Each row is a point. Each table stands for the endless flat space through its points: a line for two points, a plane for three, and so on. Write the one point that lies in both, or say that there is none.
(in the rows, 128 means zero)

First, 2 rows:
[[144  94 135]
 [165  91 126]]
Second:
[[139 103 118]
 [169  78 153]]
They share: [151  93 132]

First, 2 rows:
[[123 151  97 161 149  95]
 [ 96 124 106 137 125 101]]
Second (3 x 6):
[[124 116  94 135 121  95]
 [150 118  96 175 151  69]
 [127 121  95 148 132  91]]
They share: no point

First:
[[119 142 162 191 148 193 128 137 118]
 [ 70  88 168 156 107 163 150 136 158]
 [112 147 178 180 127 161 133 152 142]
 [ 99 131 150 143 126 115 137 189 142]
 [145 185 178 201 152 175 119 155 118]]
Second (5 x 9):
[[115 134 126 116 170 142 153 127 146]
 [124 119 169 143 170 145 130 150  96]
 [173 167 163 158 114 115 141 145 104]
 [105 104 210 164 188 162 115 191  56]
 [125 155 144 134 150 136 149 152 127]]
They share: [124 134 166 144 161 142 134 158 100]

First, 5 rows:
[[200 180  99 139 179 146 133 145 165 128  90 157]
 [132 189 109 143 156 118  88 132 176 105  65 167]
 [173 145 103 125 146 149  66 169 136 110  86 157]
 [131 187 135 149 132 121 104 165 172 112  60 181]
 [132  83  65  59 114 166  58 126  66 155 131 135]]
Second, 3 rows:
[[190 171  96 161 135 132  79 183 124  93 108 176]
 [182 169  94 143 147 132  91 163 138 109 108 168]
 [154 148  93 106 161 156 109 121 141 141  80 144]]
They share: [166 158  93 120 157 144 103 137 143 129  94 154]

First, 3 rows:
[[ 65 112 152 137 125 133 108 151 131 110 172 113 124 161 184 136  78 123]
 [ 68 126 141 128 133 120  95 147 114 123 171 104 127 154 186 129  80 114]
 [ 95 141 120 128 154 105  77 150  90 153 150  80 127 136 171 138  98  90]]
Second (5 x 18):
[[102 120 150 168 161 154  87 148 124 141 173  88  89 145 195 170 117 148]
 [110  89 115 141 148 104 136 168 117 112 125  77 126 127 131 161 118  77]
 [119 109 137 151 141 151  54 160 169 161 130  89 123 139 161 183  80  83]
 [143 106 144 178 120 121 107 200 118 122 152 118  82 147 173 204 127  88]
 [ 97 100 128 140 138 119 121 168 124 128 112  86 146 143 121 152  93  70]]
They share: [104 109 139 155 144 134 104 164 125 134 139  91 118 145 155 165 104 101]

First (5 x 24):
[[128 139 118 107 152  73 136 131  53 136 201 123 119 130 147 153 125 107
  124 135 128 117 170 120]
 [160  39 133 143 150  99 178 112 113 104 125 115  83 143 156 128 186 138
  162 148  86 108 158 107]
 [120 112 128 124 132  93 158 116  93 125 166 109 133 124 170 124 132  93
  121 129 113 154 158  99]
 [122  51 118 149 128 103 140  75 111  90 173  91  75 160 145 107 163 127
  134 141  70 105 154 106]
 [143  89 128 112 152  70 174 131  76 117 141 127 113 141 172 148 154 111
  141 150 111 127 162 103]]
Second (4 x 24):
[[193 106 156 123 149  91 216  84  76  96 201 125  74 116 177 120 184 111
  125  86 167 153 189  62]
 [103 120 123  83 176 135 132 145 145 118 154 164 126  76 161 136 157 124
  144 132 119 115 197 164]
 [176  98 124 159 123  65 169 134  63 147 161  97 114 151 119 151 131 124
  165 160 105 124 156 102]
 [173  84 145 139 138  75 178 127  69 140 172 106 110 134 141 138 137 132
  158 132 123 129 151  96]]
They share: no point

First:
[[123 106 144 174  87 149 139 127 124 130 147 135 149 158 121 158 169 147
  155  83 122 125  84 101]
 [119  99 130 152 100 139 137 147 126 131 141 143 164 143  96 150 153 156
  173 102 131 144  98 108]
 [127 104 140 158  77 165 155 147 108 128 159 155 151 148 103 154 165 141
  159  97 116 139  96 103]]
Second:
[[129 119 109 158 104 125 133 143 133 103 119 125 189 160  95 186 157 171
  162  87 116 109  95 106]
 [108  80 180 163  66 167 146 145 107 170 180 168 131 117 109  94 153 138
  179  89 142 173  77  97]
 [162 136 124 207  78 142 143 142 163 196 165 134 180  87  85 168 167 157
  228  44 137 114  85 176]
 [120 103 146 157  80 139 133 149 123 138 146 139 151 133 113 146 150 145
  172  90 135 137  79 101]
 [102  98 126 163  92 150 151 132 119 106 133 158 202 167  83 150 157 187
  160  86 101 130  87  92]]
They share: no point

First, 6 rows:
[[147 136 144 118 130 121  89 120 129 130 113 137  87 214 186  89 115  96
  160 113 125 172 107 150]
 [159 103 123  75 139 126  81  71 148 108 126 103 109 133 151 120  96 136
  143 104  94 142 152 173]
 [179  46 154 106 124 169 103 114 119 120 121 161  59 102 108  87 103 160
  110 177  43 164 145 162]
 [145 140 114 102 138 147 140  49 169 115 163 109 105 186 191  92 150 125
  199 105 167 139 144 139]
 [121 107 120 125 127  95 112 107 159 166 124 147 115 181 221  81  71  83
  182 114 111 135  83 208]
 [145  56  97 115 154 121 133  92 138 137 148 159 121 161 198  94 113 127
  175 114  78 103 116 186]]
Second (5 x 24):
[[144 115 117  95 142 114  96  84 132 107 109 157 115 161 148 102 112 130
  135 130 103 118 147 156]
 [172 115 150  76 205 118  72  31 119 161  93 149  95 169  97 131 106 149
  148 131  89 150 145 190]
 [140  92 166  88 151 149 114  66  91 103 139 108  79 159 143  91  87 170
  175 153  95 167 143 183]
 [120  98 187  94 139 180 100  71  80 120 131 108  79 138 180  91 123 199
  183 156  86 196 130 177]
 [140 112 162  93 160 158  81  62 109 146 107 138  93 147 160 112 139 174
  161 138  87 176 128 173]]
They share: no point

First (4 x 24):
[[137 139 119 155 107 111 159 100 158 112 107  99 166 138 154  90 164 143
  127 117 130  87  97 140]
 [162 122 134 158 100 135 147 124 175  90 106  76 181 124 142  87 168 118
  116 112 106  89  98 120]
 [ 97 125 150 136 111  94 173  74 125 118 107 148 155 177 122 121 133 161
  125  99 137 116 152 129]
 [150  98 182 148 104 160 146 129 161  76 102 103 179 146  98 115 144  97
  108  91  79 121 152  82]]
Second, 4 rows:
[[145 137 178 157 119 167 139 123 164 107  95 120 159 151 108 124 130 101
  129  84 105 113 156  82]
 [106  82 128 120 101 120 216  63 123  68 121 105 156 147 121 107 183 132
   92 113 102  98  91 133]
 [139 123 177 161 101 184 146 114 157  92  93 126 162 155 125 138 128  79
  121 106 126 128 146  88]
 [133 110 163 154  95 179 163 102 140  86 104 123 159 148 126 133 139  80
  117 111 126 122 129  94]]
They share: no point

First (3 x 24):
[[160 136 138  88 143 116 108 167 118  65 134 119 136 106 114 104 102 161
  185  81  72 124 131 115]
 [165 121 111  94 129 113  89 166  78 108 129 117 164 147 126 137 128 152
  154 102  90 104 108  85]
 [154 154 144  84 143 130 118 161 134  47 132 111 120  88  94  90  82 171
  195  79  72 136 145 131]]
Second:
[[153 137 134  89 159 106  88 156 111  97 129 115 158 150  85 122  89 157
  164  74  68 158 131  72]
 [159 119 106  73 123 156 118 150  79  99 139  95 152 134 127 146 135 155
  156 112  94  90 115 130]
 [117 156 141 109 112 107  94 154 114  53 135 116 136 123 109 125 106 204
  186 112  80 133  93 112]
 [198 107  99  59 164 146 113 161  76 142 124 100 173 155 100 137 119 107
  144  79  83 113 151  97]]
They share: no point

First:
[[165 111 145 157  88 134 140 145 150 119 151 112 142 111 190 182 153 140
  103 148 165 141 140 114]
 [113 123 113 125  88 167 111 128 100 136 161  84 110 135 141 174  95 167
   75  95 127 157 139 141]
 [137 106 174 121  98 146 153 101  85  68 183 110 106 117 150 119 106 181
  104  98 113 139  98 154]
 [116 139 177 108  82 188 138 126  69  49 191 118  58 118  99  57  85 165
  139 115  85 189  78 213]
 [141 132 128  99  67 155 126 117  90 105 165 103  84 113 129 142  99 159
   79 110 103 144 122 163]
 [127  90 201 173 132 146 154 124 102  57 202 104 130 141 178 117 130 190
  131  99 141 156  82 138]]
Second:
[[141 101 173 126  85 179 161 137 112 104 169 122 126 108 168 139 145 139
  111 152 149 179 142 121]
 [169 140 136 180  91 121 138 145 136  62 139 124 144  97 185 129 112 174
  115 119 135 168 105 141]
 [126  91 200 113  87 194 131 144 130 131 169 155 126  90 161 110 128 149
   79 169 139 152 133 129]
 [177 156 152 156  67 107 152 135 128  38 129  88 126 147 183 175 116 120
  127 115 141 198 125 137]
 [117 117 127 171  86 165 175 147 114  79 169 126 138 131 140 154 127 159
  136 138 171 150 121 137]
 [148 142 135 162  78 114 152 134 128  46 133  87 116 160 158 189 101 130
  130 120 143 168 125 157]]
They share: no point

First (3 x 24):
[[183 157  96 109  99 120 108 137 128 141 107 160 115 159 133 134  93 146
  140  94 141 135 116 162]
 [130 142 129 109  75 135  69 140 136 120 107 134  76 172 122 126 123 172
  124 120 180 140 115 159]
 [199 169  84 115 111 126 120 149 124 153 119 164 121 151 149 138  93 142
  148  84 123 137 124 168]]
Second, 4 rows:
[[206 209 147 145  63 151  72 169 155 119 132 162  64 184 168 119 110 184
  140 100 124 116 124 166]
 [126 112  85 103 114 142 104 124 115 161  92 138 116 134 123 130 129 143
  111 103 165 154 137 149]
 [146 101  71 101 123 123 120 125 127 167  80 146  88 140 112 151 134 156
  112 124 168 172 112 142]
 [156 109  80 111 117 131 116 126 134 167  78 151  80 142 119 146 138 162
  106 124 160 167 116 137]]
They share: [161 157 108 114  93 135  92 149 130 137 117 146  94 161 139 132 113 160
 136 103 152 140 122 165]

First:
[[129 131 143 113 165 133  62 119 147 102 113 192 178  62  77 113  38 126
  151  94 129 156 177 207]
 [127 156 135 164 116 168 173  57  91 110 153 108 140 130  99 134 159 192
  176 194 172 170 155 117]
 [149 146 132 162 171 180  86 122  84  89 106 154 120 117 104 136  90 128
  141 142 120 164 167 136]
 [ 89 134 160 102 113 114 133  67 164 120 155 164 214  53  74 110  75 181
  194 119 179 171 160 211]
 [158 165 162 229 128 188 134  75 134  64 121  66 149 130  62 128 153 161
  133 177 178 191 170 159]
 [111 122  94 165 145 183 123 101  62  68 130 151 113 131 139 151 104 162
  179 182 129 171 184 107]
 [133 175 212 149 150 169 115 106  98 135 118 140 152  87  78 129 103 136
  150 118 149 184 117 160]]
Second, 5 rows:
[[143 153 125 129 146 162 119  81 119 114 141 167 145 131  95 137  81 148
  152 155 128 139 187 157]
 [143 156 121 126 161 146 105  99 128 109 116 163 164  68  96 109  87 180
  148 127 163 163 141 141]
 [154 120 116 117 134 126 132  93 112 123 114 107 187  71  96  99  88 181
  190 120 150 158 143 171]
 [142 149 116 119 168 131  96 112 126 106 104 155 174  41  93  90  99 190
  156 109 181 174 118 140]
 [175 124 140 130 121 142 153  86 122 128 127  92 173  65  93  96 101 169
  182 149 128 145 126 187]]
They share: [142 146 120 122 153 147 110  94 117 111 129 159 155 104  92 118  93 158
 160 137 146 150 164 156]

First, 7 rows:
[[172 134 112  67 139 107 125 115 153  49  92 157 138 161  95 154 179 123
  132 199 131 120 132  79]
 [144 115  97 126 168 125 104 158 178 121 168 166 193 141 174 126 166 127
  153 178  41 152 193  98]
 [201  96 122  89 174 117 114 170 210 134  66 133 153 131 135 178 152  77
  126 202  57 185 135 117]
 [122  88 158 126 201  85 117 127 142 102 192 150 150 133 126 165 149 159
  127 125 107 118 185  90]
 [146 123 130  81 154  83 131 108 129  35 128 167 134 161  83 156 181 143
  120 162 146 106 134  69]
 [157  96 120 100 153 102 133 187 161 108 120 171 177 140 126 139 124 104
  138 168  48 190 136 111]
 [184  78 110 123 143  87 123 203 185 131  52 169 144 117 115 176 129 103
  112 179  61 184 120 163]]
Second, 5 rows:
[[121  68 126  81 185 108 158 152 161  38  78 187 162 110 108 186 132 170
  128 200 126 169 150 147]
 [132  79 129 123 185 148  84 172 174  88 114 166 144 107  69 135 168 162
  151 171 103 139 184 123]
 [205 124 120 117 163 100  84 136 123 144 122 153 122 122  76 144 146 102
  146 146  58 145 180  81]
 [163 100 164 124 224 104  99 186 145  58 119 150 161  98  48 148 152 149
  125 168  95 128 177 169]
 [151  88 192 128 196  72  95 186 157  66 155 134 181 134  76 152 176 129
   85 132 111 108 141 161]]
They share: no point

First, 6 rows:
[[ 80 109 160 118 143 146 151  95 112 123  99  72 106 133 100 152 158 154
  115 140 106 125 168 202]
 [107 103 190 139 161 134 130 101 133 132 126  96 127 109 121 188 125 166
  139 107 157 140 162 178]
 [ 96  77 181 106 142 136 145 140 140 110 100 112 138 113 133 138 166 110
  103 118 133  96 188 181]
 [123 119 137 147 122 128 128 130 149 135  95 126 117 169 134 146 121 124
  127 153 148 111 158 187]
 [109  78 143  92 158 111 168 113 146  95  79 124 112 162 130 115 173 135
   87 183 127  81 155 169]
 [ 95  92 165 108 170 131 172 119 138 123 103 130 138 142 144 141 141 137
  121 145 141  93 175 163]]
Second:
[[106  76 172  95 184 135 156 124 138 134  90 117 126 146 161 125 137 167
  109 147 152 103 165 173]
 [115  83 163 102 176 128 157 122 147 128  92 125 121 153 154 134 140 158
  108 149 150 101 161 168]]
They share: no point

First:
[[110 176 118 110 132 126 103  92 100 137 169 151  82 174  94 126 149 117
  140 161 172  84 151 118]
 [123 193 117 104 122 114  90  81 104 125 171 137  70 151 113 136 139 107
  142 181 178  73 133 114]
 [100 156 122 118 140 136 113 110 100 151 161 163  96 188  78 120 161 117
  142 147 164 100 163 130]]
Second (6 x 24):
[[130 126 108  89 161 184 136 121 126 175 145 159  81 159 102 135 184 138
  180 160 157  87  92 147]
 [149 156 104  88 166 187 114 121 101 171 173 157  58 152 101 130 174 125
  144 136 131  79 121 155]
 [133 194 140 109 131 120  95 114 108 167 147 117  67 148 125 160 153  66
  119 112 128  61 187 129]
 [100 195 160 102  83  76  80  99 117 201 129 166 136 215  94  87 215  95
  156 158 138 131 152  86]
 [129 145 113 136 149 167 113  92 107 152 189 165 101 142  59 129 156 137
  177 164 166 124 114 148]
 [122 148 138 156 136 141 127  80 135 157 159 121 110 119  82 179 137 109
  189 140 174  99 140 129]]
They share: [111 160 126 118 132 127 102 115 108 148 153 153  93 163  92 131 159  97
 149 166 164 102 145 140]

First:
[[165 124 120 152 135 182  93 134 123 149 142 124 130 111 117 129 123 133
  143 121 103 135  96  97]
 [173 100 114 158 141 190 109 108 107 145 164  92 140 115 159  85 123 137
   91 131 155 131  80 145]
 [149 100 108 124  99 142  93 122 139 141 106 100  94  95 129 113 115 157
  111 157 135 103 120 129]]
Second, 5 rows:
[[166  34 117 111 147 165  80 159 116  88  80 110 133 136  94 141 108 118
   85 132 116 133 112 109]
 [155  94 114 130 110 166 116 139 123 143 128 127 102 100 137 127 134 131
   72 168 145  91 133 107]
 [150 145 108 153  93 158 121 100 136 180 155 102  93  84 164  88 128 162
  113 162 149  90 118 131]
 [150 132 111 157 108 159 148 107 136 175 145 101  97 108 161  78 123 150
  102 157 136  76 143 109]
 [147 153  96 173  87 171 120  77 137 185 160  74 107 101 181  57 103 169
  133 165 129  87 123 141]]
They share: [157 103 111 136 114 159  97 120 129 143 125 101 110 102 135 108 118 149
 110 146 136 114 107 129]

First (6 x 24):
[[148 149 160 141 214 125 202 168 206 150 162 159  81 120  91 174 145 193
  155 162 213 132 186 175]
 [174 108 135  19 152  76 197 126 173 158  89 168 137  41  98 185 107 141
  119 127 210  64 141 181]
 [113 123 127 110 145  88 117 112 168 138 160 121 180 150  56 106 128 166
  127  59 139 113 197 157]
 [153  87 143  88 157 120 171 120 140 130  82 173 126 130 112 162 170 172
  177 131 189  89 143 171]
 [139 124 154 141 186 127 171 139 180 147 151 146 112 150  91 149 147 185
  153 134 181 131 180 167]
 [182  94 167  89 162 120 201 102 188 208 142 120 121 100 111 169  60 137
   74 155 177 128 147 175]]
Second (5 x 24):
[[112  71 156 104 111 139 210 138 176 164 116 160 131 123 129 160 123 198
  134  86 146 136 130 161]
 [171 115 178  51 147 100 107 149 150 136 100 146 168 128  69 171  90 125
  101  91 161 108 135 163]
 [159 116 115  62 142 114 142 125 147 147 138 150 163 149  89 160 151 143
  147 110 187  99 135 125]
 [155  98 127 130 167 107 178  78 163 177 121 154 121 118 131 128 165 186
  148 148 158 108 167 156]
 [192 121 168  96 190  78  98  93 160 150 101 148 145 118  87 140 121 135
  105 156 139 103 174 170]]
They share: [152 100 147  93 147 112 159 117 159 159 115 152 142 125 107 151 132 165
 131 113 161 112 146 156]

First, 5 rows:
[[113 117 177 157  83 193  75 152 116 112 146 154 180 114  85 174 161  83
  163 148 100  78  86 103]
 [112 114 165 115 107 184  53 145 121 105 154 158 148  96  52 182 133  66
  177 128 147  96  92 142]
 [126 110 169 133 113 190  47 143 139 117 136 154 146  94  64 170 119  80
  195 108 135 110 110 126]
 [ 90 127 177 133  69 171 103 146  85  99 182 157 182 123  81 169 172  79
  123 183 115  57  59 124]
 [160 127 166 157 112 153 115 108 155 162 132 132 130 131 141  79  75 142
  172 106 105 119 125  94]]
Second (3 x 24):
[[121 116 140 150 103 184  97 116 122 126 140 137 146 131  91 144 108 110
  155 142 148 108 105 115]
 [136 127 192 105 107 126 118 117 126 141 157 159 156 117 103 109 110 113
  165 108  99  73  92 113]
 [141 133 193 104 106 130 104 129 132 139 165 157 143 110 107 109 113 100
  166 113  99  80  90 124]]
They share: [131 125 163 130 104 162  96 125 128 131 153 145 141 120  99 129 111 102
 160 131 127  98  98 122]

First, 3 rows:
[[147 133 184 140 109 142 146 156  91 110 172 156  77  85 146 150 102 118
  121 198 121  73 119 190]
 [150 103 142 155 109 109 137 120 112  86 142 129  89 103 182 162 105 163
  127 156 112  88 113 145]
 [165 125 172 134 127 138 154 148  93  94 168 154  71  79 164 164 100 138
  135 190 113  71 121 178]]
Second, 3 rows:
[[149 113 128 153  76 121 150 120 127  81 147 148  95  97 154 153 121 156
  116 177 100 101 118 169]
 [142 116 135 154  77 118 143 123 125  85 139 143  95  97 158 151 116 153
  110 177 103  94 119 161]
 [122 112 179 158  93 106  99 153 105 115 121 117  85 109 176 133  82 131
  104 157 127  68 105 137]]
They share: no point

First, 7 rows:
[[ 84 169  54 114  88 225  64 113 133 178  88  86 156 115 106  70  75 171
   53 133 175 150 197 129]
 [ 95 163  71 134  86 201  63 106 124 176  91 105 145 101  91  83  95 167
   78 104 168 165 192 120]
 [ 92 178 121 147 142 141 110  99 228 120 109  99 141 150 160  90 139 128
   97 160 145 116 165 160]
 [105 140  69 159 151 155  64  96 192 137  76 114  99 117 142  88 120 142
   77 186 138 136 126 133]
 [128 128 117 158 157  79 168  97 185 152 107 150 120  90  68 105 165 103
  158  97 170 201 112 150]
 [ 80 158 145 171 145 156 115 118 142 139 149  75 126 116  96 116 148 146
  124  82 147 195 152 126]
 [ 84 158 104 130  91 168 108 102 106 174 131  98 162  79  55 104 117 173
  114  48 160 195 183 100]]
Second (5 x 24):
[[ 54 141  96 144 151 166 155 124 155 118  74 122 132 143 145 100 114 141
  142 138 129 192 145 114]
 [ 84 149 108 127 147 137 113 117 178 148  96 132 120 108 116  86 138 159
  132 139 124 160 134 100]
 [ 90 138  84 138 160 130 140 145 176 136  62 122 117 146 163  55 132 135
  133 165 132 159 169  78]
 [118 147 108  98 146  99  86 126 211 176 102 130  99  86 112  52 170 172
  125 158 125 114 136  67]
 [109 144  93 122 149 111 113 132 193 158  81 118 108 116 139  49 152 145
  122 158 140 135 160  76]]
They share: no point

First:
[[105 123 169 101 125 103 155 102 144 136 104  92 132 145 145 120  99 160
  108 139 131 102 103 145]
 [125  95 137  61 121 107 143 122 160 132 100 100 124 165 141 148 103 152
   68 115 139 138 131 141]]
Second:
[[137 124 151  93 143  91 153 107 141 142  99 109 139 154 127 127  88 163
  108 149 139  98 111 130]
 [106 106 172  88 108 113 141 119 140 137 107 101 129 140 142 118 109 157
   86 122 122 112 105 153]
 [144 131 143  93 153  83 159 102 143 146  96 109 142 161 125 131  80 162
  115 159 147  91 110 121]]
They share: no point
